Each row is a point. Each copy is the shape, with its points in the same order, stretched, turned, moved and blurred by noise. Some copies are also mirrored. Which?

Shape (5 x 2):
[[-10  26]
 [ 97  -5]
 [-47  -5]
 [-13  -5]
 [ 15  60]]
Copy 1, 5 rows:
[[ -9  -4]
 [104  41]
 [-23 -46]
 [  6 -19]
 [  4  53]]
Copy 1 is: only turned
Copy 2, 5 rows:
[[ -7 -44]
 [ 75  31]
 [-53 -27]
 [-22 -14]
 [ 29 -57]]
Copy 2 is: mirrored
Copy 3, 5 rows:
[[-21  23]
 [-52 -89]
 [ 33  42]
 [ 18   1]
 [-52  24]]
Copy 3 is: mirrored
Copy 4 (5 x 2):
[[  5 -31]
 [ 35  63]
 [-29 -45]
 [-19 -21]
 [ 50 -34]]
Copy 4 is: mirrored

Shape:
[[-30  -6  18 -55]
 [ 24 -26  37  46]
 [-19 -41 -40 -35]
 [ -3  66 -40  49]
 [-27  47 -49  38]
 [ 37 -14  75  18]
 [-38   3  56   6]]
Copy 1:
[[-13 -43  14 -34]
 [ 27  20  44  72]
 [ 10 -48 -49   1]
 [-56  61 -34  49]
 [-62  34 -49  49]
 [ 38  20  85  32]
 [-30 -20  51  27]]
Copy 1 is: only turned
Copy 2:
[[-43   6 -12 -51]
 [ 75  -7   6 -14]
 [-27 -16 -63  10]
 [  8  79  19  66]
 [ -5  76 -12  60]
 [ 55 -23  45 -47]
 [ 17  44   7 -62]]
Copy 2 is: mirrored
Copy 3:
[[  3  -2  39 -62]
 [  0  19 -46   8]
 [ 37 -58  26 -27]
 [ 62  45  39  69]
 [ 38  18  37  65]
 [-15  56 -49 -36]
 [-32  30  18 -25]]
Copy 3 is: mirrored

Shape (9 x 6):
[[ -56   30  -54 -112  -17    3]
 [  38  -25  -28   21   19   14]
 [ -49  -33    3   26   62  -16]
 [  47   20    7  -60  -69  -38]
 [  95   51  -26   20    4  -32]
 [  38   24  -11  -46   34   48]
 [  27   30   25    4  -10   35]
 [  65   36  -29   78   12   60]
 [  -8  -13  -60   56  -22   -6]]
Copy 1:
[[  27   38  -19 -110  -36  -44]
 [  18  -54  -33    9  -11   -1]
 [ -40  -69   12  -30   16  -15]
 [  71   44   14   10  -40  -34]
 [  68   17  -25   39   37   -3]
 [  66  -23  -23  -48   -6   22]
 [  31   -2    4   -3  -22   41]
 [  24  -32  -73   37   15   70]
 [ -34  -15  -50   26  -18  -24]]
Copy 1 is: only turned
Copy 2 (9 x 6):
[[107  16  56  75 -49 -35]
 [ 20  -8   2  13  64  22]
 [-24  -9  60  65  55 -51]
 [ 56  15   4 -35 -55  12]
 [ 18  62 -52 -28  47   0]
 [ 59  53  45  29  43  43]
 [-11  43  24   8  14  39]
 [-21  47 -51  44  86  65]
 [ -1 -30 -46  58  32  -3]]
Copy 2 is: mirrored
Copy 3:
[[-11  53 -54 -73 -43 -40]
 [ -2 -31 -13   7  43  23]
 [-94 -29   6 -14  51   4]
 [ 57 -27 -11   8 -60 -44]
 [ 64  -7  13  68  49 -35]
 [ 39  26  30 -28  17  18]
 [ 17  14  26  27 -19  25]
 [ 24  26   1  76  51  53]
 [-43 -12 -78  41  29   3]]
Copy 3 is: only turned

Shape (13 x 9):
[[-11  24  66  -1  73  -3 -20 -13 -33]
 [ 30 -15  20 -41  18  14 -18   4 -56]
 [ 11 -15  11  22 109  33  10 -34  25]
 [  4 -50 -51  17  12 -10  29  15 -49]
 [-18  83 -81 -19  14 -37  13 -27 -13]
 [-50 -56 -29  20  34 -19  30 -47  41]
 [ 34 -24   3 -36 -13  35  76 -22  61]
 [ -8 -36 -11   1  24  33  36  22 -54]
 [  0   3  36  22 -36  35 -43  61 -67]
 [-17  38  11  -3  24 -19  55   4  10]
 [  3  14 -21 -12  50  46  89 -84 -11]
 [-33   5 -41 -22 -11  -2  22  34  -5]
 [ 30 -13  35  29 -21  11  33  27 -48]]
Copy 1, 13 rows:
[[ 17  39   5 -32  77   8 -38 -39  -8]
 [  1 -25  10 -25  23  24 -23  -8 -32]
 [  7  -9 -17 -25  94  27   1 -55  84]
 [ 34 -37 -10  18  28  -9  49  26   9]
 [  6  43 -70 -30 -31 -31  72 -44 -24]
 [ 50   5 -42 -25  33 -21  11  26  98]
 [  1 -10  32 -29 -43  42   7 -17 101]
 [ 33 -15   1  21  35  40  26  14   8]
 [-24   7  12  67  28  13 -48  25 -47]
 [ 17  61  12 -23   7   4  37 -18  30]
 [ 80   4 -18 -30 -10  50  36 -82  58]
 [ -6  26 -27   1 -17  13  44  35   8]
 [ 20  -5  56  41  15   3  -8  -5  -2]]
Copy 1 is: mirrored
Copy 2 (13 x 9):
[[  -6   -9   58    6   69   49   -9   -8  -17]
 [   4  -27   35  -50   34   11  -10  -15  -71]
 [  44  -12   -4  -18   78   25   15  -33   43]
 [  17  -33  -24    5   12  -48   50  -24  -58]
 [  23  100  -12   25  -19   -1   10   -6  -39]
 [ -15  -13  -38   14   14  -60   19  -42   54]
 [  44  -10   33  -71  -52  -21   18  -48   42]
 [   2  -43    0  -20   13    8   55  -32  -52]
 [  -5  -84   22    9   -9   64   -6   21  -89]
 [  16   24   53   13  -16    6   42   -6    8]
 [  35   47   11  -29    3   20   35 -121   13]
 [ -11    0   -7  -13  -34   -9   37   18  -30]
 [  31  -61   53   13  -16   12   27  -28  -59]]
Copy 2 is: only turned

Shape, 16 rows:
[[-63  22 -34 -17  60   3  -2 -21 -46  -3  13]
 [-46  36  13  50   7 -33 -35  39 -50  10  -6]
 [ -2  29  -4 -25  40 -31 -60  59  12 -36 -51]
 [  6 -25 -28 -40  12 -47  51  35 -32 -23  58]
 [ 36 -25 -40 -69  -9 -38 -63 -31  25  29  30]
 [ 19  45 -13 -13   6 -56 -58 -28  52  18 -16]
 [ 12  48 -39  24  21  -9  21 -37 -57   9 -62]
 [ 43 -21 -54  52 -38  54  33   1 -43 -33 -25]
 [  8  63 -54  36 -39 -53 -45  70  25  55  48]
 [  6  53 -22  44  -3  68  38  69 -20  13 -38]
 [  4 -14 -18  -1 -55 -23 -57  73  21  58  41]
 [-20 -17  42 -62  54  58  43 -34  25 -44 -44]
 [-25  22 -48 -80  40  30  32  22  -2 -11  25]
 [ 30  59   8  28  43 -21 -68 -26 -55  15  17]
 [-66  68  21  18 -56   3 -48 -12 -26 -44   4]
 [-56  64 -70  37  55  26  25  18  22 -28   4]]
Copy 1, 16 rows:
[[-32 -28 -38  -5  88  15 -13   2  -8 -21   4]
 [-44  51   9  22  13 -25 -28  -3 -30  -8 -34]
 [-13  13 -32 -46  15 -69 -45  85   2   4 -27]
 [-11 -20 -51  27   4 -24  86  16   9 -30  19]
 [  2 -57 -49  -1 -15 -26 -12  16   4  81  55]
 [ 10 -13  25   4  12 -44 -59  49 -14  53  54]
 [ 66  -5   1  17  51  15 -41  16 -51 -54  -7]
 [ 52  27 -40  28 -46  70  -2  37 -11 -61 -17]
 [-22  88 -13  73 -31 -38  12  51 -63  87  40]
 [ 53  96  -4  18  15  54  11  59 -25 -22 -45]
 [-34  48 -30  37 -63 -19  33  25 -22 108  -7]
 [ 28 -44  19 -80  57  47   0  45  74 -45 -22]
 [  0 -13 -64 -33  65  25  49  50   8   0  30]
 [ 19  28 -19  27  31 -39 -80 -42  -3   8  29]
 [-64  56  23 -50 -23  35 -46  -5 -38 -12  33]
 [-27  40 -16  32  76  31 -25  94 -11 -30  20]]
Copy 1 is: mirrored
Copy 2:
[[ -90   -7  -18    4   70    4   -5    5  -21    0  -14]
 [ -45   45   18   50   13  -31  -42   68  -13   -2  -23]
 [ -19   63  -48   -5   56  -11  -21   67   15  -54   30]
 [   3  -54   27  -14   60  -58   55   31  -13   27   16]
 [  -3  -21  -53  -54   23  -22  -37    2    2   52   91]
 [ -28   57  -37  -29  -12  -37  -45   -7    6   -5   63]
 [ -15   55  -60   38   43  -25  -12  -44  -33   10  -61]
 [  57  -10  -56  107   27   18   39  -27  -23    9  -24]
 [ -32   73  -10   35  -38  -56   19   81    9   62   59]
 [  15   78  -27   81    7   44   76   20   13    5  -49]
 [  10   11   -9   12  -38  -16   -3   94   36   62   63]
 [   4  -23   -5  -38   44   69   28  -59   19  -70  -15]
 [ -38  -10  -29  -34   64   29   78    9  -11    8   15]
 [ -27   71    9   28   65  -24  -76   -1  -39   30   26]
 [ -36   28    9   38  -32   14  -42   37 -104  -35   -1]
 [ -96   41  -31   64   32   15   67    2   10  -42    3]]
Copy 2 is: only turned
Copy 3 (16 x 11):
[[ 12  53 -18 -28  16  21 -13 -23 -57  14   7]
 [-10   9  23  29  65 -35 -46 -18 -45  28  41]
 [ 21 -14  34 -36  86 -19 -67  25  12 -27 -45]
 [ 20 -35 -61 -35  26   8  44  12  -9 -14  61]
 [ 54   7 -24 -52  34   8 -12 -84  98 -15  -6]
 [ 42  36  37 -28  26 -62 -29 -53  60 -26 -41]
 [ 35  28  -7  82  -9 -10 -30 -21 -42  -8 -36]
 [-30 -22 -38  88 -37  32 -70  14  -5 -43  36]
 [-33  56 -18  28 101 -77 -25 -28  55 -28  72]
 [-88  29  13  90  35  31 -42  50 -23 -39  10]
 [-48  -9 -24   2  92 -17 -27 -41  88   7  59]
 [-25 -25  45 -52 -56  64   2  18 -13 -19 -73]
 [-29  35 -33 -51  28  52  14   4 -13 -48  -8]
 [ 76  54  57  26  46   4 -30 -52  -6  -9  31]
 [-45  -3  56   0  19 -38 -81 -90 -52 -42  21]
 [-50  91  -7 -13   1 -25 -50  49 -46 -40   9]]
Copy 3 is: mirrored
